Each point is reached from the start by the listed moves, each made 0, 1 or 2 times, or once backwards (-1), plus a little noise. Say if it took an odd or an even number of moves. Then give how often each move was made.

Moves:
(1): [ 0.44 -0.23 -0.21  0.17  0.05]
(2): [ 0.10  0.19 -0.57 -0.01 -0.21]
Start: [-0.01  0.23  0.46  0.06  0.22]
Points:
[-0.12  0.04  1.04  0.08  0.43] -> odd (0, -1)
[ 0.65  0.38 -0.87  0.20 -0.16] -> odd (1, 2)

Moves:
(1): [ 0.43 -0.24  0.05  0.27  0.17  0.09  0.03]
(2): [-0.09  0.39  0.21  0.16  0.27 -0.06  0.05]
(3): [-0.10 -0.14  0.10  0.34 -0.03  0.08  0.04]
(4): [-0.08  0.02 -0.42  0.06  0.29  0.05  0.18]
(5): [ 0.01 -0.11  0.06 -0.08  0.18 -0.18 -0.33]
(6): [-0.18  0.04 -0.15  0.25  0.00  0.13 -0.37]
Start: [-0.19 -0.11  0.10 -0.10 -0.21 -0.02 -0.03]
Points:
[0.14 0.39 0.78 0.65 0.31 0.11 0.78] -> even (1, 2, 1, 0, -1, -1)
[-1.29 -0.25 -0.72  0.74  0.48  0.03 -1.03] -> odd (-1, 0, 2, 2, 2, 2)
[-0.05 -0.24 -0.15  0.91  0.76  0.15  0.85] -> odd (1, 1, 2, 2, 0, -1)
[-0.52  0.62  0.38 -0.37 -0.34 -0.09  0.68] -> even (-1, 1, 0, 0, -1, -1)

Moves:
(1): [ 0.07  0.14  0.24 -0.05 -0.24  0.20 -0.02 -0.06 -0.16  0.08 -0.10]
(2): [ 0.02  0.22 -0.10  0.13  0.09  0.04 -0.13 -0.02 -0.01  0.18 -0.06]
(3): [-0.08  0.09 -0.02 -0.01 -0.10  0.09 -0.07  0.42  0.10 -0.16  0.22]
(4): [ 0.25  0.03  0.11  0.18  0.20  0.07  0.10 -0.10  0.19 -0.06  0.03]
(5): [ 0.23 -0.13 -0.08 -0.12  0.07  0.04 -0.19  0.02 -0.01  0.12  0.02]
(6): [ 0.02  0.01  0.05 -0.23 -0.04  0.40  0.18 -0.11  0.02  0.03  0.13]
(7): [ 0.18  0.34  0.00 -0.36 -0.08 -0.32  0.36  0.23 -0.04 -0.07  0.06]
(8): [ 0.19 -0.15 -0.23  0.26 -0.17 -0.05  0.04  0.14 -0.17 -0.17 -0.13]
(9): [-0.10  0.17 -0.21 -0.29  0.02  0.20 -0.10 -0.29  0.28 -0.19 -0.21]
Start: [-0.07  0.11  0.11 -0.11 -0.16  0.17 -0.02  0.00 -0.04 -0.04  0.10]
Points:
[-0.41  0.85  0.73 -0.25 -0.31  1.74 -0.29 -0.66  0.39  0.05  0.03] -> even (2, 1, 1, 1, -1, 1, -1, -1, 1)
[ 0.32  0.98  0.76 -0.22 -0.08  0.04  0.16  0.77  0.49 -0.32  0.54] -> even (1, 0, 2, 2, 0, -1, 1, -1, 0)
[-0.34  0.50 -0.24  0.77 -0.34  0.47 -0.72 -0.42 -0.08 -0.04 -0.67] -> even (1, 2, 0, 0, -1, -1, -1, 1, 1)
[ 0.01  0.21  0.22  0.85 -0.26  0.40 -1.09  0.88 -0.26  0.38  0.33] -> odd (1, 2, 2, 0, 1, -1, -1, 0, -1)
[ 1.17  0.79  0.11  0.09 -0.14 -0.33  0.59  1.52 -0.01 -0.30  0.76] -> even (0, 1, 2, 2, 1, 0, 2, 1, -1)
[ 0.89  0.75 -0.87 -0.26  0.07 -0.64  0.62  0.14  0.64 -1.10 -0.44] -> even (-1, 0, 0, 2, 0, -1, 2, 2, 2)
[ 0.22  0.17  0.28 -0.16  0.01  0.66  0.24 -0.22  0.17 -0.07  0.28] -> even (0, 0, 0, 1, 0, 1, 0, 0, 0)

Moves:
(1): [ 0.46  0.02  0.06  0.00 -0.05 -0.09  0.19  0.09 -0.24 -0.03 -0.34  0.07
  0.06 -0.02 -0.32  0.04  0.09]
(2): [ 0.21  0.28 -0.08  0.23  0.04 -0.44  0.03 -0.03  0.50 -0.05  0.16 -0.14
  0.27 -0.19  0.19 -0.02 -0.15]
(3): [ 0.13 -0.07  0.07 -0.12 -0.02  0.28 -0.29  0.02  0.26  0.11  0.00  0.21
  0.14 -0.03  0.17 -0.14  0.28]
(4): [ 0.16  0.15  0.21  0.11  0.10 -0.10  0.03 -0.01 -0.07  0.06  0.25  0.01
 -0.03  0.08  0.03 -0.49 -0.07]
(5): [-0.31 -0.33  0.09 -0.01  0.19 -0.02 -0.03 -0.10  0.01 -0.41  0.04 -0.09
  0.01  0.16 -0.07  0.15 -0.14]
(6): [-0.14 -0.14  0.03 -0.07 -0.05  0.21  0.22 -0.01 -0.10  0.05 -0.02  0.15
  0.15 -0.35  0.12  0.00 -0.03]
(7): [ 0.08  0.13 -0.08 -0.19 -0.16 -0.07  0.50 -0.18  0.14 -0.45 -0.04 -0.16
 -0.01 -0.23 -0.17 -0.24  0.04]
(8): [ 0.23 -0.18 -0.18  0.11  0.10  0.04  0.08  0.28  0.06  0.10 -0.09  0.04
  0.10  0.08  0.09 -0.29 -0.28]
(9): [ 0.06 -0.40  0.09  0.45 -0.05  0.12  0.00 -0.06  0.00  0.19 -0.37  0.14
 -0.16  0.09 -0.06 -0.18 -0.17]
(10): [-0.08  0.10 -0.04 -0.06  0.18 -0.16  0.25  0.27  0.04  0.29 -0.14 -0.02
 -0.02  0.05  0.04 -0.20  0.10]
(11): [ 0.09 -0.10  0.02 -0.15 -0.07  0.18  0.26  0.11  0.08  0.09  0.26  0.00
 -0.03  0.14 -0.33  0.11  0.08]
(12): [-0.10 -0.10 -0.14 -0.35  0.01 -0.15  0.05 -0.15  0.25 -0.12  0.47  0.43
 -0.04 -0.03  0.09 -0.08  0.14]
(13): [-0.06 -0.21 -0.06  0.08 -0.03 -0.06 -0.15 -0.42 -0.16  0.13  0.19 -0.41
 -0.14 -0.16  0.05 -0.02 -0.01]
(14): [-0.14 -0.13  0.03 -0.07 -0.09 -0.07 -0.10  0.19  0.25  0.19 -0.04 -0.05
  0.32 -0.11 -0.38  0.09 -0.30]
Start: [-0.11 -0.13 -0.15 -0.12  0.03  0.13  0.04  0.13  0.25  0.01  0.08 -0.31
 -0.14 -0.11  0.22  0.27 -0.22]
Points:
[-0.72  0.29 -0.41 -0.91 -0.06 -0.60  0.18 -0.48  1.52 -0.30  2.84  0.14
  0.31 -0.52  0.48  1.34 -0.16] -> odd (-1, 2, -1, 0, 0, 1, -1, -1, -1, -1, 2, 2, 0, 0)
[ 0.89 -0.80 -0.37 -0.35  0.06  0.27 -0.63 -0.44  0.55  1.42  0.86  0.50
 -0.81  0.25  0.64 -0.44  1.13] -> even (1, 0, 2, 0, -1, -1, -1, 0, 1, 1, 1, 2, 2, -1)
[ 0.66 -0.92 -0.37  0.31  0.33  0.28 -0.07  0.02  0.21  0.10 -0.98 -1.27
  0.20 -0.51  0.53 -0.89 -0.38] -> even (1, 0, 2, 0, 1, 0, 1, 2, 0, 1, -1, -1, 2, 0)
[-0.50 -1.52  0.43  1.18  0.58  1.05 -1.44 -0.08  0.48  0.13 -0.61 -0.26
 -0.62  1.07  0.97  0.08 -0.21] -> odd (-1, 0, 2, 0, 2, -1, -1, 0, 2, 0, 0, -1, 0, -1)

Moves:
(1): [ 0.02 -0.03 -0.07 -0.03  0.07 -0.11  0.04  0.07  0.04 -0.03 -0.05  0.06
  0.17  0.20 -0.13  0.01 -0.04  0.00  0.01  0.04  0.04  0.02]
(2): [ 0.06  0.04 -0.05  0.12  0.06  0.12  0.12 -0.04 -0.14  0.09  0.08 -0.10
  0.03 -0.03  0.13  0.17 -0.03  0.02  0.02 -0.10  0.01 -0.22]
(3): [ 0.10  0.17 -0.02  0.01  0.03  0.00 -0.33  0.04  0.25  0.14 -0.01  0.04
  0.13 -0.13  0.03  0.08  0.22  0.16  0.00  0.08  0.17  0.00]
(4): [-0.01 -0.15  0.02  0.22  0.22  0.10 -0.03  0.15  0.02  0.14 -0.02 -0.12
 -0.19  0.21  0.00 -0.03 -0.01 -0.16 -0.04  0.01 -0.09  0.18]
(5): [-0.01 -0.12 -0.13 -0.18 -0.13  0.07 -0.01 -0.14 -0.04 -0.01  0.09  0.00
 -0.20  0.01  0.03 -0.07 -0.06  0.17  0.14 -0.06 -0.06  0.09]
(6): [ 0.27  0.14  0.19  0.22  0.27  0.08 -0.02  0.03  0.07 -0.08 -0.12  0.22
 -0.09 -0.13  0.30 -0.14  0.13 -0.27 -0.03 -0.10  0.02 -0.07]
(7): [ 0.01 -0.06  0.08  0.03  0.06  0.01  0.11  0.04 -0.17 -0.14  0.06 -0.19
 -0.04 -0.19  0.02 -0.15 -0.06  0.00  0.24  0.14 -0.09 -0.08]
(8): [-0.01  0.00  0.05  0.02 -0.15  0.04 -0.05  0.01  0.07  0.09 -0.09 -0.01
  0.20 -0.03  0.11 -0.13 -0.14 -0.03  0.05 -0.02  0.02 -0.09]
(9): [-0.03  0.02  0.03 -0.04  0.03  0.15 -0.09 -0.25 -0.02 -0.14  0.09 -0.05
  0.04 -0.08  0.12 -0.12  0.17  0.00  0.02  0.17  0.31  0.02]
(10): [-0.09  0.09 -0.04 -0.10 -0.12 -0.12 -0.03 -0.14  0.01 -0.02 -0.05 -0.08
  0.03 -0.04  0.00 -0.05  0.04 -0.04  0.09 -0.03  0.02 -0.05]
(11): [ 0.05 -0.11 -0.16  0.15 -0.22  0.16 -0.22 -0.03  0.13 -0.14  0.04 -0.18
  0.01  0.00  0.11 -0.25 -0.01 -0.05 -0.20  0.07 -0.06 -0.12]
(12): [-0.03 -0.06  0.02  0.11  0.10  0.11 -0.13 -0.16  0.07 -0.04 -0.13  0.19
  0.20  0.03 -0.03  0.17  0.21  0.01  0.08  0.22 -0.08  0.01]
(13): [ 0.03  0.01  0.20 -0.05 -0.09 -0.24 -0.04  0.00 -0.10  0.04 -0.02  0.04
  0.14  0.06 -0.36 -0.29  0.06 -0.03  0.09  0.13  0.03 -0.17]
(14): [-0.02 -0.08  0.15  0.14 -0.12 -0.09  0.03  0.10  0.14  0.11 -0.08  0.00
 -0.07  0.08  0.12  0.09  0.01  0.14 -0.05  0.01  0.05 -0.07]
(15): [ 0.12  0.09 -0.05 -0.14 -0.13 -0.07 -0.03 -0.09 -0.23 -0.08  0.06  0.00
  0.02  0.10  0.05 -0.05 -0.06 -0.18 -0.01  0.14 -0.16 -0.04]
(16): [ 0.18 -0.08  0.06 -0.04 -0.26  0.02  0.03  0.00 -0.11 -0.02 -0.05 -0.14
  0.15 -0.03  0.02  0.05 -0.02  0.11  0.04 -0.14  0.17 -0.20]
(17): [-0.07  0.19  0.01  0.01 -0.14  0.11 -0.05  0.16  0.01  0.13 -0.12  0.10
 -0.06  0.01  0.03 -0.16 -0.03 -0.06  0.13 -0.13  0.00 -0.03]
(18): [ 0.07  0.05 -0.09 -0.17 -0.08 -0.32  0.13  0.15 -0.19  0.04 -0.02  0.04
 -0.01 -0.01  0.24 -0.12  0.30 -0.11  0.15 -0.25  0.13  0.12]
(19): [-0.08  0.14 -0.18  0.22 -0.24 -0.03 -0.08 -0.01  0.12 -0.08 -0.13  0.24
 -0.06 -0.08  0.00  0.33  0.12  0.06  0.11 -0.11  0.18  0.26]
(20): [ 0.15 -0.06 -0.10  0.03  0.16 -0.05  0.10 -0.02  0.04 -0.04 -0.10  0.02
  0.00 -0.03 -0.02 -0.07  0.14 -0.09 -0.21  0.05  0.15  0.01]
Start: [ 0.01 -0.19 -0.11  0.05 -0.14 -0.02  0.05 -0.11  0.05  0.17  0.12 -0.27
  0.05 -0.23  0.04 -0.05 -0.07  0.14 -0.06 -0.02  0.19  0.13]
Points:
[ 0.45 -0.35 -0.12  0.54 -0.78 -0.52  0.48  0.16 -0.30 -0.27 -0.69  0.67
  0.08 -0.34  1.02  0.12  0.42  0.01  1.55 -0.71  0.08  0.47] -> even (2, 0, -1, 0, 2, 2, 2, 1, -1, 0, 0, 2, 0, 1, 0, 1, 0, 2, 2, -1)
[ 1.01 -0.24 -0.50  0.32 -0.15  0.61  0.53  0.45 -0.87 -0.01 -0.14 -0.65
 -1.31 -0.50  1.67 -1.99 -0.60 -1.51  0.31 -0.79 -0.67  0.31] -> even (-1, 0, -1, 2, 2, 2, 2, 2, -1, 0, 1, -1, -1, -1, 2, 0, 2, 1, 0, 2)
[ 0.31 -0.71  0.06  1.15  1.06  0.19  0.03  1.10  0.51  0.80 -0.38 -0.51
  0.03  0.30 -0.38 -1.03  0.15 -0.17 -0.11  0.56 -0.15 -0.24] -> odd (2, 1, 1, 2, 0, 0, 2, 0, -1, -1, 1, 1, 1, 1, -1, -1, 2, 0, -1, 2)
[-0.47  0.03 -0.21  0.86 -0.93 -0.11 -0.78  1.37  0.41  0.95 -0.07 -0.63
  0.18 -0.04 -0.48 -1.43 -0.29 -0.24  0.45 -0.32 -0.03  0.26] -> odd (0, 0, 1, 2, -1, -1, 1, 2, -1, -1, 2, -1, 2, -1, -1, -1, 2, 1, 1, -1)
[ 0.64  0.72  0.09  0.13 -0.13  0.14 -0.19 -0.15  0.76  0.39 -0.97  0.69
  0.65 -0.74  0.78  0.32  0.75  0.08  0.19 -0.92  1.25 -0.28] -> odd (1, 0, 1, -1, 0, 2, -1, 0, 0, 2, -1, 1, -1, 0, -1, 2, 2, 0, 0, 1)
[-0.22  0.10  0.12  0.91  0.09 -1.17 -0.39 -0.06  0.69  0.22 -0.68  1.05
  0.79  0.33 -0.12  0.37  1.66 -0.24  0.46  0.13  1.09  0.87] -> odd (2, 0, 0, 1, -1, 1, -1, 0, 1, 1, 0, 2, 2, 1, -1, -1, -1, 2, 2, -1)
[-0.36  0.19 -0.24 -0.67 -1.18 -0.77  0.17 -0.02 -0.07  0.15  0.01 -0.50
 -0.21  0.41 -0.10 -1.03 -0.37 -0.33 -0.78  0.16 -0.14 -0.25] -> even (0, -1, -1, -1, -1, -1, -1, -1, 0, 2, 1, -1, 0, 2, 2, -1, 2, 0, -1, 1)
[-0.06 -0.70 -0.27 -0.16 -1.18 -0.55  0.70  0.65 -0.89  0.50  0.11 -1.41
 -0.53  0.01  0.37 -1.51 -0.55 -0.07  1.34 -1.20 -0.16 -0.17] -> even (1, 1, -1, 2, 2, 0, 2, 1, -1, 2, 1, -1, 1, 0, -1, 1, 1, 2, 0, -1)
[ 0.44 -0.22  0.10  0.34  0.09  0.09  0.49 -0.29 -0.49 -0.22  0.31 -1.13
  0.28 -1.26  1.16  0.17  0.29  0.09  0.35 -0.41 -0.14 -1.08] -> odd (-1, 2, 0, -1, -1, 1, 2, -1, -1, 2, 1, 1, -1, 0, -1, 1, -1, 1, -1, -1)
[ 0.46  1.06 -0.26 -0.08 -1.23 -0.36 -1.17 -0.54  0.98  0.03 -0.47  0.34
  0.30 -0.76  0.45 -1.17  1.17 -0.13 -0.42  0.13  1.78 -0.07] -> even (0, -1, 2, -1, 0, 1, -1, 0, 2, 2, 1, -1, 1, 1, 1, 0, 2, 0, 1, 2)

Moves:
(1): [ 0.43  0.06  0.07 -0.22 -0.21  0.11  0.05  0.06 -0.05 -0.01  0.12 -0.14
 -0.07  0.08 -0.27 -0.12  0.09 -0.01  0.04 -0.23 -0.07  0.05  0.13 -0.12
  0.03]
(2): [-0.09  0.03 -0.17  0.14 -0.15  0.06  0.19 -0.11  0.12 -0.06 -0.15  0.17
  0.01  0.08 -0.21  0.05 -0.19  0.00  0.03  0.11 -0.05  0.04  0.17 -0.05
 -0.06]
(3): [ 0.01  0.18 -0.21  0.21  0.00 -0.12 -0.10 -0.11 -0.19 -0.29  0.30  0.08
 -0.10 -0.09  0.19 -0.13  0.04  0.28  0.06  0.10 -0.02  0.11  0.33 -0.21
  0.01]
(4): [-0.06  0.22 -0.03 -0.24  0.05 -0.13 -0.09  0.10  0.08  0.00 -0.02 -0.02
  0.16 -0.02 -0.04  0.18 -0.05  0.09  0.18  0.09  0.02  0.08  0.07 -0.17
  0.10]
(5): [ 0.11  0.04  0.00 -0.02  0.02  0.09  0.00 -0.18 -0.01  0.09 -0.20 -0.03
  0.09  0.21  0.13 -0.29 -0.01 -0.11  0.35 -0.02  0.07  0.02  0.23 -0.01
 -0.16]
(6): [ 0.09 -0.08 -0.17  0.01  0.16  0.03 -0.01  0.23  0.09 -0.04 -0.01  0.02
  0.18 -0.06 -0.03  0.01 -0.11 -0.32 -0.30  0.01 -0.08 -0.06 -0.03 -0.23
  0.03]
(7): [-0.34  0.30  0.40  0.12  0.03 -0.08 -0.25 -0.04 -0.19  0.14 -0.01 -0.15
  0.26 -0.24 -0.10 -0.08  0.03  0.18  0.43 -0.18  0.21 -0.25 -0.05 -0.04
 -0.01]
(8): [ 0.02  0.33  0.05 -0.01 -0.10  0.09 -0.18  0.14  0.40 -0.12  0.05 -0.20
  0.04  0.00 -0.22 -0.11  0.07 -0.25  0.16 -0.11 -0.28 -0.19  0.31  0.12
 -0.14]
(9): [ 0.24 -0.04 -0.10 -0.20  0.26  0.03 -0.04 -0.17  0.23  0.01 -0.27 -0.03
 -0.03 -0.29  0.03 -0.12 -0.03  0.16 -0.05 -0.07  0.20  0.16 -0.15 -0.04
 -0.27]
(10): [ 0.11  0.33 -0.10  0.01  0.14  0.18 -0.21 -0.07 -0.08 -0.17 -0.05 -0.20
 -0.01  0.23  0.06  0.04 -0.46  0.26 -0.08  0.03 -0.07 -0.01  0.19  0.11
 -0.09]
(11): [-0.07 -0.07  0.26 -0.21 -0.16 -0.10 -0.20  0.16 -0.02  0.08 -0.20 -0.28
 -0.01  0.02 -0.05  0.05  0.07  0.00  0.05 -0.10 -0.10 -0.05  0.14 -0.06
  0.04]
(12): [-0.17  0.00  0.02 -0.11  0.04 -0.04  0.16  0.32  0.04  0.08 -0.19 -0.04
  0.03 -0.19 -0.11 -0.06  0.09  0.05  0.23 -0.02  0.05 -0.07  0.03  0.13
  0.12]
(13): [-0.08 -0.19 -0.22  0.08  0.03 -0.17 -0.17 -0.09  0.01 -0.07  0.20 -0.12
 -0.05  0.01  0.00  0.10  0.31 -0.05 -0.33 -0.23  0.19 -0.13  0.02  0.12
  0.02]
(14): [-0.10 -0.08  0.29 -0.08 -0.12  0.43 -0.23  0.18  0.15 -0.08  0.15  0.17
  0.13  0.05  0.01  0.16  0.01 -0.05  0.03 -0.32  0.13  0.10 -0.05 -0.08
  0.00]
(15): [-0.08 -0.34 -0.23 -0.26  0.00 -0.07 -0.08 -0.38  0.08 -0.11 -0.13 -0.02
 -0.03  0.06 -0.11 -0.32 -0.06 -0.02  0.08 -0.21  0.02  0.38 -0.22 -0.16
  0.08]
(16): [ 0.20 -0.40  0.15 -0.13  0.01  0.14 -0.20  0.38 -0.01  0.30  0.06  0.11
 -0.04 -0.13 -0.04  0.06  0.26  0.04 -0.07 -0.05  0.11 -0.58 -0.10  0.24
 -0.03]
(17): [-0.18  0.20 -0.04 -0.08 -0.03 -0.25 -0.12 -0.05 -0.24 -0.27 -0.21 -0.13
 -0.11 -0.02 -0.36  0.05 -0.20 -0.31  0.26  0.20 -0.10  0.13  0.05  0.00
 -0.07]
(18): [-0.34  0.09 -0.04  0.06 -0.42  0.18 -0.04  0.19  0.23 -0.17  0.14 -0.18
 -0.20  0.03  0.23  0.27  0.01  0.10 -0.13  0.03  0.36 -0.35 -0.01 -0.37
  0.15]
(19): [ 0.15  0.09  0.19 -0.33  0.04 -0.09 -0.09  0.11  0.14 -0.06 -0.32 -0.02
  0.15 -0.07 -0.09 -0.25  0.01  0.14 -0.03  0.00  0.01  0.09 -0.11  0.19
  0.07]
(20): [-0.11  0.13 -0.06  0.13 -0.03 -0.02 -0.02  0.10  0.18  0.13 -0.22 -0.01
 -0.21  0.14 -0.20 -0.02  0.00  0.12  0.10  0.19  0.05  0.02  0.15 -0.02
 -0.08]
(21): [-0.06  0.01 -0.09 -0.06 -0.15 -0.15 -0.01 -0.05 -0.26  0.11  0.06  0.19
 -0.32 -0.01 -0.02  0.02  0.10 -0.07  0.00 -0.20 -0.08 -0.07  0.03  0.04
 -0.04]
(22): [ 0.18 -0.02 -0.17  0.04  0.05 -0.06 -0.08  0.00 -0.08 -0.04 -0.08  0.07
  0.09  0.01  0.06  0.12  0.03 -0.01 -0.05 -0.01 -0.08  0.03 -0.17  0.00
 -0.02]
(23): [ 0.18 -0.11  0.24 -0.19  0.05 -0.42 -0.12  0.32 -0.04 -0.27 -0.21  0.01
 -0.37  0.17 -0.15  0.04 -0.01  0.18  0.18 -0.20 -0.07  0.00 -0.09 -0.06
  0.00]
(24): [ 0.01 -0.16  0.13 -0.11 -0.13 -0.17  0.07  0.24  0.14  0.04  0.02 -0.03
  0.09  0.09  0.07 -0.18  0.00  0.06 -0.08 -0.08  0.09  0.06 -0.15  0.05
 -0.24]
Start: [-0.01 -0.17  0.05 -0.23 -0.23  0.17  0.13  0.01  0.47  0.21  0.13 -0.13
  0.02 -0.08  0.00  0.26  0.38 -0.01  0.12 -0.14  0.43  0.15  0.45 -0.13
  0.24]
Points:
[-0.19 -1.32 -1.88 -0.98  0.49 -0.32  0.47 -1.53 -0.22  0.05 -1.67  1.09
 -0.76 -1.25 -0.97 -0.83 -0.02 -0.24  0.41  0.29  0.37  1.51  0.17  0.54
 -0.08] -> even (-1, 2, 1, -1, 0, 0, -1, -1, 2, 0, 0, 2, 0, 0, 2, 1, 2, -1, 1, 0, 2, 0, -1, -1)
[ 0.66 -0.60 -0.59 -2.17 -0.44 -2.44 -0.42  0.88 -0.71 -1.71 -0.26 -0.86
 -1.51 -0.31 -1.83 -0.44  0.80 -0.72 -0.06 -1.61 -0.83  1.52  1.31 -0.71
  0.83] -> even (2, 0, 2, 0, -1, 2, -1, 0, 0, 0, 2, 2, 2, 0, 1, -1, 2, -1, 1, -1, 2, -1, 2, 0)
[-0.85 -1.96  0.18 -0.32  0.43  0.21 -0.47  0.30  0.39  1.09  0.73  0.29
  0.07 -1.89  0.55  1.15  1.88  0.18 -0.84 -1.61  1.82 -1.00 -0.50 -0.28
  0.53] -> even (-1, 0, 0, 0, -1, 1, 1, -1, 2, -1, 1, 1, 2, 1, 0, 1, -1, 0, -1, -1, 1, -1, 0, -1)
[ 0.16 -0.20  0.55 -1.37 -0.94 -1.17 -1.13  0.57  0.00 -0.75  0.21 -0.76
  0.78 -0.73 -0.77 -0.66  0.87  0.50  0.54 -0.57  1.57  0.23 -0.16 -1.36
  0.30] -> odd (2, 0, 2, 1, 0, 1, 2, -1, 0, -1, 0, -1, 1, 0, 1, 1, 2, 1, 2, 0, -1, 1, 0, 2)
